Rows are points. Before rounding, the points of a table are all equally far from one centre. They may lie mostly on one side of it. Where is the centre, to within rounding?
In the rows, zero is written as 128.

Points (7 x 2)
[[ 77 145]
 [193 164]
 [ 81 173]
 [127 209]
 [ 88 116]
 [118  95]
 [100 198]]
Centre: [136 151]

Points (10 x 6)
[[189 143 158  74 116 127]
 [130 210 160  70 150 196]
 [159 160 149  53 160 163]
 [164 196 153  54 117 156]
 [156 230 126 115 132 130]
 [127 151 101  56 145 141]
 [105 194 175  64  64 156]
 [132 183 105  58 127 129]
 [159 196 111  68 132 164]
 [ 95 202 110  82 120 199]]
Centre: [118 157 156 123 119 154]

Points (17 x 12)
[[189 170 120 137 208 140 184  71 117 193 118 119]
 [175 155  93 131 226  98  54 109 121 175 186 129]
 [157 105 178 120 213 130 105 109 134 184 151  88]
 [179 141 139 165 141 132 125  99 166 240 185 132]
 [141 136 163 178 197 136 148  70 116 202 108  86]
 [171 171 129 171 223 111 111  81 176 199 112  94]
 [181 144 167 152 216 108  84  78 107 229 149 127]
 [130 156 165 143 205  85 108  79 160 180 129  91]
 [215 146 160 112 207 154  96 134 127 188 170  76]
 [211 136 145 168 206 206 104 146 167 146 169 107]
 [214 145 122 149 192  75 125 112 162 209 144 118]
 [184 167 146 150 175  66  88 171 111 199 147 120]
 [180 133 187 107 219 153 143 134 127 171 145 115]
 [133 138 121 146 212  96 111 125 125 213 186 147]
 [178 191 133 125 172  85 106 122 162 208 130  84]
 [191 156 153 147 196 161  95 138 118 229 104  92]
 [169 104 103 154 206 124 103 141 114 177 107  73]]
Centre: [173 162 132 163 162 141 105 106 120 150 146 130]

Points (25 x 20)
[[136 154 103 108 157  89 106 217 105  61 149 215 141 108 139  68  83  84
   92  99]
 [117 169 135  95 170 119  70 191 120  92 172 234  87  87 128  65  99  69
  150 100]
 [130 149 108 102 174 116  96 190 107  66 160 249 114 107 135 101 101  53
   96 124]
 [151 104  98  92 160 135  71 187 111  78 134 231 152  85 123  80  53  93
  114 113]
 [132 149 133 129 167 112  59 180 143  81 121 234 134 100 143 110  76  73
  102 111]
 [177 134 101  83 184 130  80 177 110  69 149 244 110 127 132  88  83 110
  123 127]
 [111 167 127 102 168 155  76 197 149 109 124 204 123 108  89  89  65  62
  114 142]
 [129 192  62 114 167 138  93 196 129  94 154 228 149  87 101 113  90  93
  119 115]
 [ 90 131  78 106 141 122  66 188 135  85 139 181 164  89  86  77  53  59
  116  92]
 [124 140 157 122 164 101  85 201 152  64 161 220 135 136 110  87 110  73
  131  84]
 [127 157 121 107 184 115  68 199 140  62 145 235 107 104 109  75  90  59
   93  92]
 [127 147 125  86 184 172  71 209 124  82 156 208 151  90  78  87  86  85
  129 122]
 [142 121  98  87 171 142  87 235 146 118 145 202 108 103 103 106 105 100
  126 150]
 [ 90 138 102 113 172 117  59 162 106  66 168 240 111 113 110 115  73  75
   93 140]
 [106 158 124 113 130 117  60 173 152  66 143 214 128  88  93  77 120  41
   61 104]
 [157 149 107 130 170  96  76 169 135  35 148 199 104 122 108  83  58  73
  128 135]
 [145 157 111  79 145 139  48 161 111  99 181 234  74 118  94 121  70  70
   99 114]
 [121 181 100  81 176 106  98 206 119  79 147 232 136 126 134  97 100  83
  110 125]
 [147 165  91  94 154 151  68 208 108  81 164 211 124  98 131  93  62  87
  122 120]
 [127 152  88  87 159 139  82 190 127  86 134 234 117 118  71  78  71  55
  118  81]
 [103 131 115  79 202 134  88 182 111  36 153 209 138 100 117  61  93  81
  129 136]
 [123 164 122 128 158 132  58 196 140  72 132 178 164  68 140  72  96 100
  115 139]
 [110 131 126  84 152 103  89 200 103  80 163 226 141 116 130  59  78  89
  150 118]
 [141 147 104 108 189 152  36 167 106  84 179 213 138 108  90  49  95  75
   79 133]
 [ 97 122 120 130 148 111  74 175 146  61 131 220 129  71 135 119  60  80
  102 126]]
Centre: [131 134 114  98 164 114 107 129 126 109 159 163 116  93 101  94 110 105
 103  99]
